Every row gives one point. To make a cloud, some directions were put in groups of two or more. Within a group, all points are equally far from the middle, so they leave a hole (a ring in 2 directions, a hollow ball in 3). The other directions are filled evenly. Then the cloud was stretched, turned, moved and blurred a little. How many holes are there, and how many directions does each take, smallest first?

Cloud:
[[ 0.02  0.09 -0.40]
 [ 0.50 -0.23  0.08]
 [ 0.18  0.34 -0.15]
 [-0.35 -0.29 -0.72]
 [-0.04  0.02 -0.09]
 [-0.11  0.20 -0.25]
 [-0.27 -0.47 -0.30]
 [-0.04 -0.24 -0.65]
 [-0.35 -0.15  0.21]
 [-0.25 -0.06 -0.70]
 [ 0.05 -0.30 -0.42]
 [ 0.29  0.40 -0.11]
 [ 0.47 -0.19 -0.33]
 [-0.17 -0.47 -0.14]
 [-0.45  0.14  0.04]
 [-0.14 -0.65 -0.23]
 [ 0.09 -0.04 -0.25]
 [ 0.27 -0.30 -0.34]
 [-0.45  0.00  0.05]
 [-0.19 -0.27 -0.65]
 [ 0.08 -0.12  0.04]
 [ 0.48 -0.23 -0.04]]
Holes: 0

Cloud:
[[ 0.41  0.21  0.14]
 [ 0.10  0.18 -0.57]
 [ 0.60 -0.19 -0.37]
 [ 0.33 -0.32 -0.47]
 [-0.32  0.06  0.20]
 [-0.06 -0.27 -0.37]
 [ 0.63 -0.13 -0.25]
 [-0.20 -0.52 -0.01]
 [ 0.41 -0.32 -0.31]
 [-0.41 -0.29  0.04]
 [-0.25  0.10  0.09]
 [ 0.03  0.16 -0.47]
 [ 0.64 -0.11 -0.26]
 [-0.13 -0.21 -0.32]
 [-0.13  0.07 -0.26]
 [ 0.41  0.16  0.16]
 [ 0.57 -0.21 -0.29]
 [ 0.14  0.08  0.46]
 [ 0.44  0.20  0.10]
 [ 0.07  0.23 -0.47]
 [-0.11 -0.48 -0.10]]
Holes: 1 (2)

Cloud:
[[ 0.15  0.31  0.18  0.35]
 [-0.10 -0.52  0.36  0.29]
 [ 0.46  0.04  0.26  0.08]
 [ 0.17 -0.17 -0.34  0.18]
 [ 0.30 -0.28 -0.19 -0.34]
 [-0.12 -0.07 -0.46 -0.11]
 [ 0.67 -0.22  0.22  0.18]
 [ 0.20 -0.46 -0.27 -0.37]
 [-0.60  0.14  0.34 -0.15]
 [-0.64 -0.16 -0.03 -0.01]
 [ 0.02 -0.17 -0.34 -0.37]
 [-0.03  0.41  0.51  0.27]
 [-0.13  0.34  0.19  0.42]
 [ 0.34  0.04  0.35  0.01]
 [-0.29 -0.40 -0.25 -0.30]
 [-0.04 -0.57 -0.37  0.11]
 [ 0.64 -0.22  0.24  0.10]
 [ 0.17  0.34 -0.20 -0.15]
 [-0.35 -0.26  0.38  0.16]
 [ 0.36  0.27  0.12  0.15]
 [-0.16 -0.28  0.47  0.11]
 [-0.04  0.40 -0.33 -0.18]
 [ 0.04 -0.34 -0.49 -0.20]
 [ 0.54 -0.41  0.42  0.15]
 [-0.16  0.23  0.54  0.33]
 [ 0.39  0.10  0.19 -0.06]
 [ 0.37 -0.23  0.19  0.47]
 [-0.40  0.02  0.10 -0.35]
 [ 0.60 -0.33  0.37  0.32]]
Holes: 1 (3)

Cloud, 30 rows:
[[ 0.01  0.53 -0.05 -0.12]
 [ 0.48 -0.23  0.00  0.50]
 [ 0.25  0.14 -0.20 -0.16]
 [ 0.61  0.14  0.03  0.61]
 [-0.17  0.13 -0.11 -0.35]
 [ 0.62 -0.27 -0.07  0.36]
 [-0.02 -0.08 -0.04 -0.35]
 [ 0.03  0.21 -0.23 -0.51]
 [-0.25  0.29  0.53 -0.30]
 [ 0.33  0.20  0.48  0.52]
 [-0.42  0.10  0.00 -0.18]
 [ 0.14  0.28 -0.47  0.02]
 [ 0.30 -0.51  0.11  0.21]
 [ 0.22  0.36 -0.43  0.32]
 [ 0.49 -0.16  0.20  0.12]
 [ 0.48 -0.42  0.03  0.06]
 [-0.25  0.19  0.23 -0.55]
 [ 0.04  0.44 -0.38 -0.13]
 [-0.24  0.40 -0.05 -0.07]
 [-0.40  0.69  0.30 -0.34]
 [-0.34  0.33  0.01  0.24]
 [-0.22 -0.11  0.37 -0.30]
 [-0.28  0.18 -0.03 -0.67]
 [ 0.01  0.27  0.31  0.46]
 [-0.35  0.47 -0.05  0.04]
 [ 0.27 -0.20 -0.17  0.17]
 [ 0.25 -0.29 -0.38  0.13]
 [ 0.03  0.04 -0.27  0.02]
 [-0.25  0.77  0.29 -0.01]
 [-0.25  0.20  0.05  0.37]]
Holes: 0

Cloud:
[[-0.46 -0.12 -0.17  0.17 -0.18  0.18]
 [ 0.32 -0.53  0.08 -0.11 -0.24  0.30]
 [-0.15 -0.06 -0.21  0.68 -0.15 -0.34]
 [ 0.09  0.38  0.58  0.10  0.06  0.17]
 [ 0.27 -0.37 -0.25  0.01  0.21  0.43]
 [ 0.25  0.34 -0.10  0.05 -0.23  0.30]
 [ 0.62  0.45  0.40  0.06  0.18  0.06]
 [-0.08 -0.08  0.26 -0.05 -0.37 -0.18]
 [ 0.02  0.30  0.55  0.11  0.20  0.25]
 [ 0.12 -0.29  0.03 -0.35 -0.36 -0.06]
 [-0.05 -0.43  0.36 -0.01 -0.13 -0.06]
 [ 0.44 -0.58  0.42  0.03  0.00  0.20]
 [ 0.61 -0.13  0.19 -0.27  0.22 -0.44]
 [ 0.32 -0.15 -0.49  0.48  0.03  0.18]
 [ 0.80  0.07  0.51 -0.39  0.17  0.03]
 [ 0.40  0.43 -0.17 -0.07  0.00  0.18]
 [ 0.43  0.10  0.05 -0.70  0.15 -0.35]
 [ 0.24  0.15 -0.48  0.39  0.06  0.13]
 [-0.17 -0.18  0.07  0.69  0.13 -0.17]
 [ 0.59 -0.13  0.32 -0.26  0.06 -0.44]
 [ 0.34 -0.24 -0.31 -0.32  0.34 -0.30]
 [ 0.26 -0.09 -0.03 -0.74 -0.11  0.03]
 [-0.22 -0.03  0.37  0.35 -0.12  0.13]
 [ 0.39 -0.41 -0.11  0.84  0.05  0.18]
 [ 0.60 -0.20 -0.05  0.04 -0.31  0.00]
 [ 0.12  0.18 -0.12  0.72 -0.23 -0.12]
 [-0.15  0.21 -0.45  0.48 -0.20 -0.16]
 [ 0.25 -0.40 -0.02  0.83  0.03  0.34]
 [ 0.51 -0.24  0.33 -0.20  0.45  0.39]
 [ 0.16 -0.12  0.18 -0.08 -0.34 -0.39]
 [ 0.54 -0.23  0.28 -0.13 -0.18 -0.36]
 [ 0.18  0.23  0.38 -0.55  0.10 -0.38]
 [-0.36 -0.03 -0.28 -0.07  0.31 -0.08]
 [ 0.06  0.64  0.12 -0.22  0.15 -0.22]
 [ 0.27 -0.24 -0.05  0.01 -0.10  0.56]
 [ 0.07 -0.66 -0.39  0.26 -0.11 -0.26]
 [ 0.66 -0.33 -0.01  0.21 -0.19 -0.18]
 [ 0.00 -0.36  0.15  0.08  0.35 -0.32]
 [ 0.60 -0.47  0.11  0.18  0.26 -0.31]
 [-0.26  0.26 -0.08 -0.06 -0.38  0.00]
 [-0.06  0.40 -0.22  0.11  0.32 -0.24]
 [ 0.56  0.18  0.55  0.22 -0.07  0.24]
 [ 0.73 -0.28  0.14  0.42  0.28 -0.10]
 [ 0.07  0.52  0.01 -0.18 -0.04  0.35]
 [ 0.48 -0.51  0.10  0.13  0.29 -0.35]
 [-0.09 -0.05  0.06  0.33  0.33 -0.35]
 [ 0.52 -0.37  0.42  0.32  0.29  0.35]
 [-0.08  0.33 -0.16  0.01  0.32 -0.36]
 [ 0.49 -0.21  0.29 -0.30  0.43  0.39]
 [-0.29 -0.16  0.00 -0.14 -0.36  0.00]
 [ 0.13  0.31  0.24  0.44 -0.31  0.04]
 [ 0.14 -0.25  0.05  0.21  0.11 -0.56]]
Holes: 3 (2, 2, 2)
